Rows are points. Each table stands for the endless flat space through its points: a line for two points, a plane for three, and so on. Write the one point that lies in both, or say that there is none.
In the rows, zero is written as 128.

First:
[[105 114  81 121]
 [104  91 104 112]
 [ 90  89 130  90]]
Second, 2 rows:
[[ 62  79 146  94]
 [ 80  97 126  94]]
They share: [ 89 106 116  94]

First, 5 rows:
[[200  82 148 137  53 223]
 [169  78 147 114 119 177]
 [166 100 159 114 100 167]
 [145 120 173  78 129 123]
 [148  78 142 119 111 119]]
Second, 2 rows:
[[135 120 133 114 139 135]
 [155 100 147 108 121 153]]
They share: [165  90 154 105 112 162]

First, 4 rows:
[[ 90 128 150  91  99  95  93 162 168]
 [ 43  88 146  66  85  92  96 147 190]
 [178 196 106 143  95  87 109 170 148]
 [108 146 166 116 149  70  59 214 129]]
Second:
[[134 148 141  99  97  99  88 129 126]
 [ 98 136 111  87  79  81 130 189 192]
 [144 152 123  75  77  99 124 141 132]]
They share: [105 138 130 103  95  87  98 163 167]

First, 2 rows:
[[113 115 164 133 170 133 154  92 121 131 101]
 [114 124 160 127 177 122 148  96 113 134 105]]
Second (3 x 11):
[[115 108 178 131 124 128 183  81 126 152  76]
 [109  92 166 147 162 140 181  95 124 132  86]
 [106  93 154 155 211 161 147 102 129 101 115]]
They share: [112 106 168 139 163 144 160  88 129 128  97]

First (5 x 14):
[[ 37 195 162 113 129  86 103 135 167 159 154 139 186 175]
 [114 137 140 128 159 122  67 160 149 149  82 120 146 165]
 [ 72 127 115 114 122 107 108 122 187 184 113 117 170 143]
 [108 182 137  80 165  56  73 162 124 155 107 149 133 194]
 [ 96 131 113  77 149  91 110 129 171 198  88 125 143 141]]
Second (4 x 14):
[[ 96 142 160 113 162  79  87 145 176 215 105 152 174 189]
 [ 90 166 106 100 132  97 102 136 141 137 114 115 132 146]
 [ 90 163 151 126 150  91 114 130 169 200 123 141 162 169]
 [104 129 162  84 148  78  61 160 177 210  71 165 175 224]]
They share: [ 94 151 127 100 146  87  88 144 155 168 105 131 150 167]

First, 3 rows:
[[110 162 146  96  90  77 123  73  94 113 147  99 127 173  97 103 116 113
  110 138]
 [ 86 157 132 122  89 128  96  90 104  95 127 120 115 133  85 126 169  77
  143 173]
 [ 95 172 165 107  83 110  96  93 119 113 133 129 124 154 103 102 145  95
  134 158]]
Second:
[[103 165 163  98  85 111 104  80 118 115 128 124 139 159  92  97 139  79
  119 178]
 [119 191 129  98  89 101 118  90  94 101 166  96  85 137 104 105 147 133
  109 120]
 [101 164 164  98  81 110 113  73 116 108 137 130 130 154  92 103 137  84
  128 167]]
They share: no point

First, 2 rows:
[[151 108 108 131 173 109  91 162 143 113 143  79 114  98 101 104 149 144
  139 104  99 145 159 111]
 [160 120 126 104 161 130 121 147 137  83 134 112  99 119 104  98 173 153
  166 101  81 160 177  99]]
Second, 4 rows:
[[168  97 136 109 190 109 126 187 116 102 163  96 121 112  76 103 160 154
  177  94 105 129 196 106]
 [132 125 112 133 150 145  82 147 156  86 135  80  93 108 116 115 168 130
  141 126  61 169 152 102]
 [185 110 104 119 190  75 118 159 127 119 130 112 118  87  83  91 142 171
  153  75 128 139 159 107]
 [156 148 112 148 169 133  96 163 134  60 124 114  73  79  73 139 175 142
  177 124  51 180 133  79]]
They share: [154 112 114 122 169 116 101 157 141 103 140  90 109 105 102 102 157 147
 148 103  93 150 165 107]

First:
[[132 131 132 162  89  82 129 129 115 116 128  91 131 124 124  78 100  98
  145  84 108  98 161 107]
 [144 151 152 178  91  94 133 123 127  94 110  95 125 110 144  94  84  78
  139  96 120  86 155 105]]
Second (4 x 24):
[[151 130 119 132  73 106 132 119 108  99  88 102  98 112 118  97 109 107
  134  99 129  59 178 113]
 [188  98 132 186  81  89 148  85 166  90  88  99 101  93 166  82 138  40
  110  78 163  96 224 118]
 [136 142 128 130  85 105 128 133 102  98  92 107 101 117 118  94  94 116
  134  94 111  68 164 110]
 [182 105 142 193  86  86 147  91 167  93  98  94 112  98 168  77 131  38
  114  79 153 107 214 115]]
They share: no point

First, 5 rows:
[[149 208 105 197 172 227  84  75  45  42 111  75 114 107  80  93 102 121
  125 131 169 174  70 153]
 [ 97 185 100  97 196  97 156 105 140 123 134 123  90 132 110  69 132  82
  105 121 158 189 141 175]
 [143 223 132 179 166 197  84  99  60  63 132  81 132 128  86 105 120 118
  125 113 154 195  73 159]
 [ 58 145 139  94 142 112 142  76 129 125 125 148 150 117  72 118 137 130
  116 138  84 157  97 149]
 [125 223 158 141 154 149  96 132  91  92 163  97 150 161  93 118 138 101
  114  93 134 202  79 155]]
Second (4 x 24):
[[ 90 169  91  96 181 137 144  60 149 130 162 112 123 109  64  67 154  77
  111 141 151 187  98 141]
 [ 98 191 169 126 137 111 142 106  69  80  78 130 107 151  98 117 112 145
  137 121 115 151  94 177]
 [ 65 144  62 112 190 147 125  73 165 129 173 132 137  92  83  88 137  86
   82 137 123 178 136 142]
 [ 59 152  52 110 189 146 131  64 173 130 184 130 127  96  76  79 148  78
   85 138 132 178 140 141]]
They share: [ 88 169 119 114 165 129 136  86 117 108 126 126 123 121  86  97 128 111
 113 131 125 169 106 157]

First:
[[165 175 145 119 104 118  86 171 127 213  87  84 200 152 152  73  91  76
  199 127 215 175 115 139]
 [106 110 136 209 155 214 202 163 157  89 129 235 176  95 169 126 189 170
  149  31 147  99 114 190]
 [111 163 125 151 118 159 145 134 139 179 106 136 146 158 169  89 144 118
  158  82 156 169  64 123]
 [122 178 158 125 113 150 142 121 117 193 107 139 198 143 147  96 115 110
  209  83 165 169 120 178]
 [ 84 169  84 153 125 157 115 168  96 171  92 118  97 164 201  76 142 145
  108 105 133 169  52  89]
 [137 146 170 135 123 167 165 119 142 171 125 163 214 137 155  94 141 115
  216  63 172 148 112 182]]
Second, 6 rows:
[[101 100 127 151 157 149 127 120 106 154  72 163 174 142 129 106 103 108
  155  52 129 151 103 150]
 [115 166 134 150 130 141 136 182 107 174 107 173 205 162 163  98 156 113
  153  86 165 156 125 165]
 [ 86 183 164 203  96 137 173 204 155 127 128 160 179 118 163  74 146 140
  220  84 186 188 146 138]
 [ 57 112 176 183 123  98 164 173 151 110  82 184 190 128 136  90 143 144
  212  85 155 190 120 112]
 [136 219 158 169  88 197 135 164 137 171  74 184 125  76 209 114 134 128
  194 114 196 176  90 174]
 [128 110  67 158 169 176 113 147 110 162 129  82 173 159  99  58  85 104
  131  20 118 114 124 158]]
They share: no point

First (2 x 24):
[[164 138 137 133 161 141 126  83 112 101 157 123 163 127 116  70 161 159
  127 108 160 140 152 143]
 [124 102 113 109 157 137 138 127 108  97 133 167 123 135  88 102 149 159
  107  88 156 120 132 111]]
Second:
[[116 119 119 101 157 127 143 126  98  95 128 166 126 123  94  82 142 154
  108  96 173 129 137 127]
 [156  91 151 125 161 147 139  82 126 131 152 122 150 131 102 118 166 182
  144  52 141 141 169  95]]
They share: no point

First, 4 rows:
[[167 123 100 176 129 150  83 147  88  93  80  59 118 164 153 126 110 180
  167 140  95 137 112 174]
 [ 97  69 123 143 145 117  98  93 135  97 122 132 106 155 112 131 126 157
  175 165 139 105  64 119]
 [139 101  99 189 142 128  72 125  82  98  87  89 131 144 121 148 102 160
  170 152 101 153 108 184]
 [176 130 104 187 132 153  76 156  82  88  79  51 119 167 158 127 109 181
  170 138  92 144 121 185]]
Second (4 x 24):
[[182 108  99 160  92 128  95 136 107  54  87 100 151 160 141 132  95 160
  164 103  68 126  63 168]
 [128 122 115 170 144 146  69 128 113 116  97  74 115 134 127 116 127 164
  148 155 128 124 115 166]
 [125  52  59 149 147 153 121 123  70  99  72 119  96 168 169 163 128 185
  202 176  96 151  72 120]
 [116  79  83 160 155 144 100 117  83 120  83  92  96 159 142 145 122 181
  182 180 118 140 100 139]]
They share: [140 102  99 164 132 136  89 124  99 100  89  86 119 154 133 132 111 170
 166 149 106 130  95 158]

First (4 x 24):
[[154 119 112 157  80 130 143 177 109  79 159 130  97  98 103 116 188 100
  133 161 105 150 113 145]
 [136 131 124 147  78 152 117 143 117  83 143 120 109  86 103 118 156  96
  129 155 115 148 135 159]
 [ 56 113 162 108  90 148  41 104  96 121  68 157 136  77 146 160 145  74
  138 143 103 132 180 146]
 [ 92 103 144 127  94 128  81 147  89 107 103 160 121  90 139 150 180  88
  141 151  91 132 147 131]]
Second, 4 rows:
[[138 103 116 151  72 130  95 143 105  85 143 144  83  84 137 104 188  88
  137 125 107 118 113 129]
 [121 137 155 118  65 136  34 139 130 110 105 199 118  98 125 141 161  92
  105 166 106 175 104 144]
 [111  91 107 160 105 145 155 155  84  85 146  90 107  84 125 122 182  91
  164 137 107 103 167 144]
 [165 126 134 137  38 107  60 118 103  65 135 173  58  64 133  86 183  86
  114 108  88 128  78 112]]
They share: [114 117 134 137  86 140  99 145 103  95 123 140 115  88 121 134 168  92
 135 153 103 140 141 145]

First, 4 rows:
[[110  95 140 169 164 130 103  58 113 119 165 194 153  71 152 106  85 127
  176 158 141  98 128 122]
 [143 137 158 118 155 133  88 100  95 152 108 152 129  95 170 124 130  91
  164 137 132 107 176 134]
 [161 176 162  88 150 142  63 121  77 171  65 129 125 119 189 139 161  68
  165 114 136 124 209 146]
 [146 155 128 127 128 148  73 106  71 149  99 146 171 131 164 160 139  97
  164 122 189 152 188 122]]
Second, 3 rows:
[[150 100 143 133 102 168 147  71 143 161 119 164 197  80 137 111 113  94
  176 143 205 122 191 121]
 [132 118 161 131 118 168 131  85 121 139 123 142 177 100 141 115 111  82
  180 161 187 114 173 139]
 [151 119 117 142 145 113  84  98  82 155 126 178 147  95 159 153 127 128
  143 122 156 133 172  95]]
They share: [138 124 140 137 139 135  98  97  91 142 126 157 153 103 153 139 120 106
 159 143 163 123 167 118]

First (2 x 24):
[[163 121 140  99 126 171 118 124 145 169 145 169  95  99 157 107 118 150
  104 125 147 156 121  79]
 [163 117 146 117 134 189 114 132 133 167 135 179  75 117 169  99 100 160
  114 111 153 144 113  59]]
Second (2 x 24):
[[163 107 102  88  95 188 147 155 146 160 166 153 113 112 129 132 123 133
   97 102 171 191 158 112]
 [159 127 142  92 131 160 103 111 150 172 138 169 105  92 165 112 135 149
   93 142 143 163 122  76]]
They share: no point

First (4 x 24):
[[158 127 129  68 161 139 133 197 134  99 136 124  86  87 176 142 129 149
  128 100 163 133 161 103]
 [164 114  82 100 135 150 177 157 160 139 128 151  87 104 158 138 146 132
  119 137 136  91 134 115]
 [167 170 111 122 148 137 170 184 163 125 111 147  93  78 173 141  70 178
  127 116 160 165 174 141]
 [179 119  72 128 118 152 200 148 175 167 129 156  96  93 155 153 145 133
  124 161 121  81 117 135]]
Second (2 x 24):
[[157 130  98 101 148 141 172 178 156 133 137 136  98  85 157 154 128 144
  116 127 141 106 143 120]
 [137 140 102 101 166 131 176 196 154 131 153 120 114  69 143 174 118 148
  100 119 139 102 147 120]]
They share: [167 125  96 101 139 146 170 169 157 134 129 144  90  93 164 144 133 142
 124 131 142 108 141 120]

First (2 x 24):
[[102 118 109 152 138  94 108 121 100 100 128 130 125 104 132 125 157 136
  103 157 113 150 102 145]
 [ 98 124  89 174 126 106 124 141 100 120 138 122 131 118 132 107 155 134
  119 143 127 152  92 143]]
Second, 4 rows:
[[ 76 110  56 164 124 102 139 181 107 115  92 144  85  97 120 120 147 128
  138 178 154 123  71 137]
 [116 135 111 171 152 108 124 109 122  84 131 104 122 117 138 102 148 151
   77 108  88 151 131 154]
 [ 97 124  73 168 158  98 142 148 134  91  87 107  80 108 130 102 147 143
   96 126 114 127 110 143]
 [125 129 135 156 164  78  94  79 107 108 152  86 155 129 147 105 175 139
   77 111  82 175 125 142]]
They share: [100 121  99 163 132 100 116 131 100 110 133 126 128 111 132 116 156 135
 111 150 120 151  97 144]

First (5 x 24):
[[127 140 143 136  93 107 118 129 144 123 126 133  94 107 172 104 112 157
   85 108  87 159 152 153]
 [104 117 172 131  81 112 105 116 142 137 130 121  31 109 146  97 110 144
   86  61 105 120 171 145]
 [102 126 179 110  96  84 108 136 119 108 118  98  60 116 125  93  98 131
   99  54  95 112 142 127]
 [ 98 129 168 132  70 134 126 129 149 130 122 135  67 107 181  99 132 139
   81 101  95 136 181 170]
 [150 152 113 153  98 114 124 122 160 134 132 157 122 104 202 113 115 182
   74 143  81 195 151 168]]
Second, 6 rows:
[[104  93 188 106  63  78 162 113 119 121 130 121  62  64 167 156 116 163
  120 100  88  81 187 177]
 [173 152  74 210  72 155  46 139  72 125 169 113  63  75 173 129  24 152
  156 134 103 144 168 115]
 [109 113 156 124  59  93 153  97  99 118 139 104  90  72 176 173  85 153
  118  92  59  91 185 188]
 [174 135 108 141 125 168  47 133 170  93 156 115  95 105 164  84 139 127
   88 103  83 204 179 135]
 [113 148 136 116  85 130 124  80 172  90 113 105 153 126 178 126 145 122
   42  68  12 188 164 199]
 [158 120 105 190  86 125  83 153 110 147 179 124  47  56 152 103  68 162
  169 148 128 113 178 110]]
They share: no point

First:
[[ 69 144 123 102 113 160 153 163  62  71 168 138 121 163 174  73 157  91
  130 137 102 120 117 132]
 [129  78 153 108 167 106 183  97 110 125 162 144  61 127 120 115 145 121
  148 143  96 114 141 108]]
Second, 5 rows:
[[103 112 164 100 180 142 209 145  72  85 147 130  49 129 116  62 177  62
  146 150 138 155 104 131]
 [ 68 109 109  85 122 187 158  79 101 137 183 115 100 113 176  97 114 132
   89 147  46 129 153  93]
 [102 107 147 107 150 133 176 139  83  93 155 141  82 149 140  91 156  96
  143 145 110 121 119 121]
 [ 92 105 163  93 186 169 216 133  75  97 141 117  40 119 120  59 166  60
  127 161 128 167 101 119]
 [ 92 101 103 119 124 160 162 121 116 106 145 127 106 148 141  97 130 103
  115 178  74 110 133 125]]
They share: [ 99 111 138 105 140 133 168 130  86  98 165 141  91 145 147  94 151 106
 139 140  99 117 129 120]

First:
[[108  93 120 128 127 139 162 125 141 112  97 183  97  87 171 145 146  88
  125  87 123  87 146  74]
 [ 75  67 132 136 178 188 101 141 109 142  91 152 105 138 129 149 135 138
  136  89 111 120 140 107]
 [111 109 108 130 124 128 161 117 157 100 109 182  93  72 177 131 141  72
  112  89 123  84 146  77]]
Second (4 x 24):
[[ 74  76 111 136 145 146 107 121 162  89 116 171  85 121 141 135 132 130
  129  79 102  78 141  78]
 [ 96 126  84 176 160 176 162 140 170 122  75 181  68  66 140  96 131 108
  112 104 125  88 134  84]
 [ 54  46  93 140 161 148  97 117 160  95 142 143 109 145 137 155 120 122
  149 103 100  88 111  78]
 [103  93 159  87 143 136  83 112 105 110 125 159 113 117 169 149 143  91
   99  59 108 122 176 123]]
They share: [ 90  97 112 136 157 157 120 125 141 116 109 161  97 101 151 129 132 100
 115  91 115 105 142 100]

First:
[[110 132  95 185 187 131 112 132 151 115 125  82 129 150  79 103  56 150
  155 138 186  85  53 125]
 [140 146 163 145 189 143 126 136 143 191 159 134 127 160 117 161 116 112
  135 164 162 121  91  77]
 [133 144 152 147 200 143 130 136 148 180 163 128 117 172 116 154 106 124
  153 157 166 111  74  88]
 [138 147 161 140 208 147 139 141 151 189 173 133 106 182 120 164 112 125
  161 156 159 110  72  86]]
Second (6 x 24):
[[131 123  80 217 101 115  91 131 202 180  98 142 182 149  81 138 126 120
   91 121 165 131  96 151]
 [150 119 144 165 182 101  86 139 171 143 115  73 137 145  98 174 124  97
  100 162 144 156 114  76]
 [159 185 121 137 166 163 157 189 186 153 145 146 166 111  42 104 114 144
  143 113 184 106 106  90]
 [139 133 188 151 205 139 109 123  94 162 140  74 110 127 105 160  86 102
  121 201 147 105 104  61]
 [178 100 151 214 155 139 126  61 101 206 142 108 123 157 123 158 103  90
   90 181 115  45  50 107]
 [190 120 156 183 181 135 140 100 129 182 153 102 114 163 121 165 105  93
   97 157 120  75  60  74]]
They share: [141 144 146 165 170 139 118 142 142 166 133 110 137 134  90 144  98 116
 117 157 160 113 100  88]

First (4 x 24):
[[153 150 148 133 135 123 157 138 119 192 147 101 123 100  73 178 119  85
  110 154 128 155  50 173]
 [151 154 138 171 131 159 151 112  99 150 109  85  93 134 101 134 155  89
   94 156 106 101  94 139]
 [184 194  96 151 129 178 141 122  89 112 147  90  54  97 111 159 144 123
   71 184  92  75 133 141]
 [132 140 150 155 144 148 134 127  96 176 112 104 120 122  79 142 143  85
  120 147 106 119  70 130]]
Second (4 x 24):
[[139 145 117 140 121 144 148 141 122 149 151  86  96 139  94 173 140 124
  108 150  91  92  91 176]
 [149 157 141 162 121 136 139 130 101 171 151 109  88 127 110 153 132 113
   97 151 102 111  66 178]
 [143 161 133 156 129 142 134 119 100 149 145 114  92 123 102 155 126 114
  112 146  95 114  87 150]
 [152 168 143 164 132 142 133 114  90 159 140 120  90 112 105 146 125 103
  104 151 104 124  78 146]]
They share: [158 162 131 150 134 151 147 126 102 157 133  95  96 110  91 157 138  97
  97 162 109 114  87 149]

First, 6 rows:
[[148  43 118  65 143 117 119 127 157 126 113 120 103  71 144 143  48  53
  139 164 122 103 166 106]
 [182  90 100 167 134 134 104 175  64 169 114 153  49  75 238 201 130 142
  205 165 164 145 179  98]
 [172  88 111 118 158 132 111 190 103  99  48 179  22  77 231 173 117 126
  221 188 108 118 145  47]
 [132  96 147  68 173 124 161 141 170  79  24 182  65 127 161 206  80  85
  166 207  58 102 105  58]
 [126  66 150 119 139 135 155 120 115 153 117 136 108 112 167 198  81 101
  155 181 142 116 174 122]
 [162  95 160  65 109 129 185  73 243 109 124 134 176 133  65 134  93  58
   74 116  92 108 132 112]]
Second:
[[175  83 136  73 137 123 146 134 193 117  84 145 131 119 160 117  89 113
  143 118 123 108 128  70]
 [134 100 131 123 157  94 173  85  91 114 115 175 129  66 190 178  92  70
  182 151 131 114 182 141]
 [168  93 139 105 160 146 114 144 107  81 148 191  96  89 131 183 137  77
  125 200 104 136 215  94]
 [144 133 155 136  93 146 185 120 168  94 103 147  60 107 114 222 171 103
  120 183  51 120 159  65]
 [126 125 145 144 123 104 197  84 116 110 111 155  98  75 164 214 127  83
  160 167  89 120 169 113]]
They share: no point

First:
[[ 98 170  65  95 116 164 105 129  91 135 112 134  92 150 206 139 141 166
  126 136 137  70  82 126]
 [153 110 104  51  84 130 170  51 103 102 122 120  87 109 138 145  77 158
  171  75 148  66  93  98]
 [184  69 141  90 118 166 160  65 128 142 123 148 118 142  97 182  76 166
  165  85 135 107 122  99]
 [101 169  53  70  93 142 135 107  92 129 112 106  74 140 194 128 132 145
  148 120 142  42  57 111]
 [131 119 114 102 127 168 139 112 118 140 120 157  98 150 159 159 106 177
  140  95 130  94 115 112]]
Second:
[[156  94 105 105 133 143 121  99 108 150 111 157 117 188 113 166 109 179
  178 135 140  93  72 113]
 [146 126  93 101  97 175 183 109 120 152 111  97 107 140 143 160  97 137
  130  91 122  93 136  97]
 [155 102  97 107 123 141 136 104 104 145 107 141 120 182 116 161 103 174
  170 131 137  97  88 111]]
They share: [150 106 108  99 121 170 145  99 123 159 117 136 105 161 131 169 109 155
 154 108 131  87  96 104]

First:
[[166  71  89 197 202 120 102 114 127 105 179 129  52 118 106  83  54  44
  142 184 114  78 110  60]
 [133 105 112 153 149 114 103 124 120 148 158 182 128 154 136 134  81  99
  135 135 100 192 147  79]
 [102 122 131 121 144  84  73 155 133 189 167 215 167 172 134 124 106 113
  142 140 100 232 177  77]
 [170  99  85 193 212  40  62 128 153 127 151 133  94 158  76  27 116  98
   84 204 198  78 120  82]
 [152 103  97 170 171  73  85 123 119 130 117 167 129 153 121 104 117 135
  102 142 161 161 133 105]
 [155 114 103 175 164  61  80 125 111 121  97 166 127 161 109 102 122 158
   84 138 180 171 135 121]]
Second (2 x 24):
[[160 101  97 174 189  99 109 115 107 122 141 179 125 157 149 126  79 109
  146 160 131 161 117 103]
 [139  89 100 162 159 102  91 124 122 137 138 164 116 133 125 117 103 106
  119 130 122 161 141  82]]
They share: [146  93  99 166 169 101  97 121 117 132 139 169 119 141 133 120  95 107
 128 140 125 161 133  89]

First:
[[162 131  96 147 159 130 108 114 138 144 128 185 108  93 139 162 116 165
  154 116 102 163 158 117]
 [136 186  96 142 121  86 104 131 112  74 156 134 150  98 201 122 134 121
  161 118 122 148 128 134]
 [131 203 104 180 123  75 106 152 102  45 139  98 180 105 198 143 127  92
  127  82 148 155 131 116]
 [158 177  99 172 112 111  94 129 117 101 171 175 128 103 189 145 102 139
  124 115 118 132 147 100]
 [185 122 116 137 252 144  81 187 151 151  70 143 107 122 109 165 135 161
  174  71 161 223 122 105]]
Second (6 x 24):
[[155 147 118 200 149  88 106 101 154 116 150 205  80  61 206 103 127 118
  109 124 116 108 133 125]
 [149 138  86 179 142 137 116 116  93 127 118 139 128  86 161 192  72 137
  119  52 138 152 185 133]
 [156 122 118 167 192 117  93 110  99  97 153 182 123  95 192 172 123 139
   96  80 129 127 184 130]
 [156 148 115 199 170 119 111  82 129 137 140 173  78  76 186 123 105 105
   93  99 156 120 112 123]
 [158 177 110 198 139 164 149 125 104 126 139 148  83 116 155 163  76 144
   80 120 179 151 154  84]
 [155 174  88 169  80  73 106 176 179  99 129 190 134  76 164 126 129 165
  190 143  57 163 167 102]]
They share: [158 155 101 164 150 117 102 133 127 115 133 161 128 101 157 159 114 143
 138 101 122 160 149 108]
